Rows are points. Each copy is the shape, with its points in the same order, stretched, turned, moved and blurred by noise. Say if it was mirrored as well.

Shape (9 x 3)
27; -24; 39
-45; -45; -27
20; 11; 6
-14; -9; -7
-40; -35; 29
19; 0; -24
3; 4; -14
29; -25; -15
-12; -28; 50
Copy 1 (9 x 3)
-23; -59; 3
61; 13; -12
-40; -15; -8
1; 4; -4
23; -16; 27
-17; -2; -29
-18; 6; -15
-2; -27; -37
-8; -45; 30
Copy 1 is: mirrored
Copy 2 (9 x 3)
-18; -39; -11
67; -34; 5
-11; 11; -8
20; -9; 5
24; -50; 35
12; 15; -30
12; 8; -8
13; -13; -42
-6; -50; 28
Copy 2 is: mirrored

Shape (7 x 4)
11; -16; -28; 38
-14; 6; -39; 26
-4; 5; 12; -9
8; -9; -44; 33
22; 9; -22; -23
19; 72; 36; -25
-8; 16; -1; -31
Copy 1 (7 x 4)
45; -18; 12; 24
22; -40; -15; 26
-14; -1; 14; -24
42; -30; -1; 22
8; -33; 19; -26
-68; -20; 63; -29
-24; -18; 1; -39
Copy 1 is: mirrored
Copy 2 (7 x 4)
11; -33; -35; -14
-12; -35; -8; -14
-6; 9; -2; 7
7; -40; -19; -17
27; -2; 23; -22
17; 11; 54; 44
-17; 16; 21; -7
Copy 2 is: mirrored
Copy 3 (7 x 4)
6; 9; -44; -12
-25; -3; -34; -24
-10; 3; 15; -4
-6; 12; -49; -25
-15; 38; 5; -25
-55; 36; 39; 33
-28; 11; 26; -20
Copy 3 is: only turned
Copy 4 (7 x 4)
21; -27; -49; 13
28; -6; -34; 24
-6; -14; 20; 1
28; -6; -55; 20
9; 19; -13; -29
55; 9; 61; -18
-6; 15; 23; -8
Copy 4 is: only turned

Shape (9 x 6)
-32; 9; 16; 39; -11; 33
-27; 8; 2; 9; -4; 24
11; -15; 38; 4; -20; 22
23; -14; -14; 19; 8; -35
-14; 21; -30; 30; 15; -29
-40; -12; -23; 19; -4; -44
-20; -59; -5; 31; 51; -28
-32; 30; 11; -4; -9; -22
26; 31; 11; 67; 7; -2
Copy 1 (9 x 6)
-62; 22; 0; 15; -13; 14
-25; 25; 3; 15; 13; 12
-30; -33; 9; 4; -18; 37
37; -10; -12; -14; -17; -25
16; 39; -3; -13; 0; -38
-4; 29; -43; -55; 5; -29
-26; -24; -45; -19; 21; -69
-2; 30; 25; -35; 13; 4
-9; 8; 33; 27; -56; -8
Copy 1 is: only turned
Copy 2 (9 x 6)
14; -54; 5; 13; -11; -11
8; -24; 9; -8; -19; 4
16; -14; 30; 11; 13; -40
11; 46; -11; 38; -5; 8
12; 19; -34; 21; -35; 26
-40; 22; -12; 30; -40; 13
-49; 15; -19; 31; 45; 46
-6; 10; -21; -1; -47; -25
66; -12; -39; 50; 2; -17
Copy 2 is: mirrored
Copy 3 (9 x 6)
56; 8; 27; 15; -43; -26
28; -3; 7; -7; -26; -15
-4; -25; 10; 37; -32; 6
-9; 19; -27; 29; 16; 7
29; 45; -21; -9; 13; -14
-5; 22; -31; -2; -12; -45
4; -9; -20; 35; 52; -45
-2; 29; 9; -19; -36; -24
47; 57; 6; 47; -8; 9
Copy 3 is: mirrored
Copy 4 (9 x 6)
-28; 27; 13; -8; -15; -14
-1; 21; 5; -17; -6; -10
-12; -14; 13; 19; -42; 3
-4; -32; 1; 11; 40; -8
-7; -2; 0; -23; 58; -31
-23; -12; -26; -26; 35; 6
-15; -41; 36; -23; 37; 46
-3; -14; -16; -35; -1; -33
-28; -5; 36; 13; 30; -53
Copy 4 is: only turned

Shape (11 x 8)
-10; 20; 33; 9; -18; 37; -14; 5
-47; 44; 13; 10; -42; -23; -18; -29
-5; 15; -30; -23; 28; 2; 10; -1
-36; 0; -28; -11; 21; -22; 8; 3
-19; -10; 57; -15; -24; -28; 13; 5
-44; 21; -17; -4; -19; 20; -26; -32
34; -23; 21; -1; -37; -55; 8; 21
-64; 35; -4; -24; -28; -9; 17; -1
-9; -18; -38; -8; 24; 16; 9; 27
-25; -4; -25; 12; -2; -26; 47; -5
6; -6; 15; -19; -30; -11; -4; -15
Copy 1 (11 x 8)
-1; -11; 53; -7; -41; 20; 5; 10
-8; -24; 40; 45; -47; -31; 29; -47
1; 19; -31; 23; 5; 26; 10; -13
-18; 11; -48; 42; -3; -1; 8; -11
-3; -56; 0; -13; -45; -32; 31; 19
-40; 11; 32; 22; -27; 11; 6; -54
52; -33; -21; -23; -37; -78; -12; 10
-28; 9; -4; 29; -51; -3; 61; -25
-17; 42; -43; 7; -3; 16; -20; 16
-13; 29; -27; 33; 4; -39; 21; 8
6; -22; 6; -22; -30; -23; 6; -27
Copy 1 is: mirrored
Copy 2 (11 x 8)
-37; 41; 25; 9; 19; 14; 25; -35
-58; 10; -20; 18; 12; -51; -16; -33
12; -3; -12; -27; 21; -12; 4; 40
-6; -22; -28; -7; 21; -6; -26; 34
-58; -42; 18; -6; 5; -2; 5; -48
-27; 41; -11; -13; 20; -28; -38; -10
-18; -40; 15; 7; -56; 2; 17; -30
-78; -11; -23; -14; 29; -31; -16; 15
11; 8; -8; -13; 6; 34; -9; 43
-18; -21; -55; -13; -4; 8; -1; 7
-25; -2; 15; -28; -19; -18; -5; -34
Copy 2 is: only turned

Shape (12 x 9)
-46; 23; 19; -21; -23; -22; 2; -35; 24
38; -5; -18; 24; -18; -19; -7; 2; -18
-25; -8; 15; 31; 19; -18; -23; -23; 11
-2; 53; 35; -21; -6; 5; 0; -24; 16
56; 11; 23; 14; 16; -24; 6; 6; -8
-3; -1; 21; -20; -17; -39; -2; 2; 29
28; -51; 7; 28; -10; 32; 7; 25; -24
6; -37; -11; 51; 23; 37; 29; 54; -23
6; 34; 1; 5; -1; -43; -42; 13; -12
27; 7; -14; -8; 6; -4; -13; -2; 26
-69; -45; 0; -34; 6; -3; -36; -6; -16
30; 3; -6; 27; 28; -7; 37; -1; -21
Copy 1 (12 x 9)
6; 33; -31; 18; -32; -64; 11; -4; 17
22; 12; -23; -2; 28; 29; -22; 38; 20
-31; 4; -29; -4; -21; -27; -23; 14; 25
-14; 35; -7; 32; 29; -39; 29; -18; 31
6; -17; -13; 26; 60; 15; -12; 16; 27
33; -5; -16; 19; -6; -48; -6; 18; 31
-4; -17; 26; 7; 2; 55; -18; 28; -4
-33; -53; 18; -22; -1; 68; 15; 33; -14
12; 19; -34; -17; 51; -31; -10; 34; 15
25; 8; 3; -7; 10; 2; 2; 8; 54
11; 11; 4; -49; -58; -36; -30; -4; -19
-11; -22; -26; 7; 23; 41; -1; 3; 9
Copy 1 is: only turned
Copy 2 (12 x 9)
0; -2; 36; -66; 11; -12; 22; -40; 25
-9; -14; 5; -7; 9; 2; -19; -2; -55
-32; -21; 29; 3; 11; -10; 1; -44; 24
4; 36; 17; -28; 30; 26; 22; -20; 19
14; 15; -6; 25; 37; 1; 10; -13; -41
18; -8; 28; -25; 28; -39; -14; -34; 10
-5; -4; -11; 47; -51; -9; -36; 37; -28
-15; -42; -22; 64; -53; -4; -1; 80; -9
-36; -12; -4; -27; 58; -12; -11; -25; -12
12; -5; 13; -11; 17; 26; -36; -11; -6
-16; -29; -21; -16; -31; -39; -44; -40; 71
5; -27; -13; 23; -7; 23; 32; 6; -43
Copy 2 is: mirrored
Copy 3 (12 x 9)
23; 28; -1; -35; 17; -28; -39; -3; 35
-2; -23; 15; 4; 17; -37; 35; -20; -10
-27; 33; 6; -2; 44; -6; -22; -32; 29
43; 2; 35; -38; 11; -3; -15; 10; -3
3; -24; 43; -20; 37; -7; 52; -2; -1
19; -15; 14; -32; 29; -35; -6; 9; 45
-66; -31; 27; 18; -13; -1; 20; 20; 10
-62; -14; -23; 42; 5; 15; 29; 17; 7
22; -19; 9; -10; 58; -31; -14; -18; -15
33; -34; 17; -14; 13; -4; 12; -22; 10
-66; -11; -14; -49; 13; -19; -70; -23; 30
-17; 4; 2; -23; 27; 12; 49; -4; -10
Copy 3 is: only turned
